Each row of a before or after table is a point. The points were changed in one or more steps. Then noise was added and the rows were shuffled. The steps act on columns, c1 being the first. Name the steps. A step turns or swaps two columns, mirrors them in a line or flattens them onto one, adds a multiple of one to another, or multiplies or shifts one. Angles are multiples of 10 degrees, from the lower column toward the higher: turns from -170 to 170, lines from 10 to 170 but not 90. Use the fewest steps. Two steps may share a column if one is a turn and the other turns, adds or multiplies; they go together, in the order done. Otherwise the lowest column goes first.
In the rows, 128 means zero.

Before (12 x 3):
[[ 98 131 105]
 [116 131 126]
 [146 121 127]
 [102  64 136]
 [121 155 146]
 [137 104  93]
 [114  79 166]
 [114 120 139]
 [ 94 148 140]
 [ 83 118 160]
 [138 135 130]
 [141  85 139]]
After (12 x 3):
[[114  63  93]
 [120 122 154]
 [146 133 135]
 [ 94 111 122]
 [140 134 144]
 [141 102 108]
 [ 98 134  93]
 [115 122 118]
 [ 84  72  97]
 [ 99  76  54]
 [113 107 116]
 [138 150  97]]
Steps: add 1 times c1 to c2; turn c2 and c3 by 60 degrees

Before (9 x 6):
[[146 117 117 134 120 151]
 [ 91 135 169  92 115 134]
 [161 152 157 159 101  99]
 [ 92  99 133 131 149 108]
 [166  84 110  97 114 165]
 [146 143 138 109 132 146]
 [107 156 144 107 156 106]
 [127 112 158 132 155 148]
 [ 90 148 140 144 176 146]]
After:
[[ 80 176 149 105 158 103]
 [190 155  62 153 141 129]
 [165 138 129 101 100 137]
 [147 134  74 112 114  98]
 [118  91  62 133 138 167]
 [171 104 118 136  93  87]
 [119 138 105 151 134 110]
 [104 127 142 118 146 112]
 [161 131 107 163  91 135]]
Steps: multiply c3 by 2; turn c1 and c3 by -160 degrees; turn c2 and c4 by 120 degrees; turn c5 and c6 by -150 degrees

Before:
[[145 139 165 142 104 133 147 187  90]
 [179 108 130 128 105 108 101 129 141]
 [130 104 149 153 105 119 148 185 127]
 [137  92 171 151 115 134 143 170 102]
 [143 104 119 108 133 101  93 134 122]
 [150 114  84 104 166 133 146 117 134]
 [109 137 133 133  78 156  88 142 130]
 [120 135 140 109 161 135 160 116 141]
 [131 122 117  90 126 117 145 130 139]
 [141 133 115 111 130 130  78 145 160]
 [149 107 126  73 138 151 128 129 148]]
After:
[[117  89  83  81 164 134 109 150 133]
 [130  97 123  18 135 152 122 151 149]
 [185 149 150 178 130 119 160 130 128]
 [118 128 139  90 175 136 124 119 140]
 [135  63 119  88 105 100 102 142 124]
 [170 121 172 171 129 134 149 135 104]
 [142  85 114  93  94 127  94 142 161]
 [142 155 134 138  66 156 141 108 131]
 [128 106 129 129  92 108 128 178 142]
 [130 141 120  52 138 116 142 131 137]
 [184 186 165 155 128 131 159 147  91]]
Steps: swap c1 and c8; turn c5 and c7 by -50 degrees; add 1.5 times c7 to c2; multiply c4 by 2

Before, 13 rows:
[[134 120 134 121 134 130 120 162 123 132 133 136]
 [128 123 132 128 121 131 129 132 142 131 132 131]
 [130 136 121 130 126 124 118 137 132 133 124 124]
 [134 126 123 126 118 128 120 130 125 117 130 123]
 [124 122 120 114 120 121 120 132 133 132 134 130]
 [136 120 117 127 129 132 122 127 122 135 128 122]
 [123 130 120 124 130 127 133 130 120 127 128 130]
 [110 119 138 127 155 114 122 129 130 123 122 122]
 [131 133 129 115 125 136 120 127 125 131 131 124]
 [123 124 123 125 120 133 112 129 129 129 131 144]
 [129 119 120 119 122 114 123 128 122 131  68 141]
 [133 127 134 129 129 117 124 129 117 133 132 125]
 [117 121 127 126 119 130 120 133 119 133 119 124]]
After, 13 rows:
[[118 123 119 114 126 118 150 134 133 132 140 131]
 [108 124 138 127 157 134 152 134 130 124 116 122]
 [139 108 133 121 131 134 150 151 123 133 138 136]
 [114 124 132 128 121 126 158 133 142 131 136 131]
 [135 130 128 115 120 132 150 126 125 131 135 124]
 [141 125 118 126 127 131 152 131 123 136 128 122]
 [144 127 134 129 136 120 155 129 117 133 136 125]
 [122 126 123 125 119 127 142 131 130 129 133 144]
 [135 125 120 119 132 114 154 133 122 131   9 141]
 [130 128 120 124 130 128 162 128 120 127 128 130]
 [127 123 127 127 119 124 151 134 119 133 109 124]
 [137 126 123 125 121 122 150 130 126 117 132 123]
 [126 127 121 131 129 124 148 129 132 134 120 123]]
Steps: add -1 times c9 to c1; flatten c2 and c8 onto the line at 130 degrees; turn c5 and c6 by 40 degrees; shift c7 by 30; multiply c11 by 2
